Each row is a point. The last column is the point's height on a tilted bowl or saddle (a function of degree 2), plus a little noise. Count its main directions that bend up, bend down and stay straight.

Points, 10 rows:
-.59, .14, -.07
.23, -.14, .09
-.04, .28, .04
-.54, -.13, .55
-.12, -.43, .77
-.37, .32, -.24
.40, -.22, -.05
.57, .00, .02
.17, .04, .11
-.34, .33, -.22
Directions: 1 up, 1 down, 0 straight

Points:
-.32, .19, .00
-.48, -.59, -.57
.08, -.02, -.18
-.16, .10, -.07
.09, .20, -.17
.21, -.04, -.25
.35, -.39, -.63
-.15, .65, -.38
-.15, -.17, -.19
-.62, -.23, -.03
Directions: 0 up, 1 down, 1 straight

Points:
.16, -.14, .25, -.11
-.06, .09, .60, .35
-.63, .32, -.07, .09
-.27, .24, -.21, -.01
.75, -.19, -.13, .23
-.26, .20, .07, .05
.19, .77, -.48, .82
.38, -.21, -.01, -.02
-.16, -.14, .23, -.06
-.38, -.46, -.65, .59
-.34, .08, .29, .11
.18, -.21, -.62, .56
.06, .08, -.05, -.01
.31, .05, .10, .00
-.22, .05, -.11, -.06
Directions: 2 up, 0 down, 1 straight

Points:
.66, .39, -.12, -.37
-.64, -.47, -.11, .17
-.15, .03, -.10, .10
-.14, .10, -.17, .07
.10, .26, -.15, -.01
.14, .16, -.46, -.03
-.43, -.57, -.09, .17
.54, .17, .26, -.28
.38, -.66, .62, -.94
-.32, -.15, .29, .10
.08, -.08, -.14, .01
-.36, -.46, -.13, .18
-.36, .43, .02, .15
.03, -.03, -.16, .03
-.34, .09, .55, .31
-.28, .29, -.25, .03
.32, -.07, -.03, -.16
Directions: 1 up, 2 down, 0 straight

Points:
.34, -.50, .48, .57
.20, .23, .06, .17
-.12, .44, .32, .05
.24, .49, .14, .41
-.71, -.09, -.13, -.36
-.19, -.37, .51, .11
-.33, -.08, -.10, -.16
-.56, -.19, -.30, -.09
.52, -.16, -.22, .47
.09, -.14, .43, .13
-.19, -.26, -.15, .07
.38, .50, .35, .65
-.34, .35, -.23, -.18
.16, .17, .45, .21
-.18, -.23, .16, -.03
.18, -.39, -.27, .45
Directions: 2 up, 0 down, 1 straight

Points, 21 rows:
.22, .14, .45, -.14, .32
-.30, -.21, .16, .06, .02
-.08, .41, -.12, -.23, -.10
-.62, .51, .38, -.35, -.12
-.13, -.20, -.18, .50, .16
.07, .43, -.15, .18, .06
.00, .13, .45, -.08, .17
.34, -.31, -.12, -.46, .23
-.22, -.13, .14, -.04, -.01
.34, -.41, .71, -.03, .91
.65, .13, -.02, .38, .56
-.20, -.51, -.17, .51, .31
-.67, .29, -.04, .00, -.18
.10, .00, .49, .27, .38
-.44, -.08, .45, .52, .19
.24, -.07, -.59, -.03, -.08
.40, -.34, .14, .30, .55
.16, -.25, -.06, .01, .13
-.14, .18, .11, -.08, -.07
-.47, .09, .29, .89, .38
-.37, -.14, -.02, .01, -.09
Directions: 3 up, 0 down, 1 straight
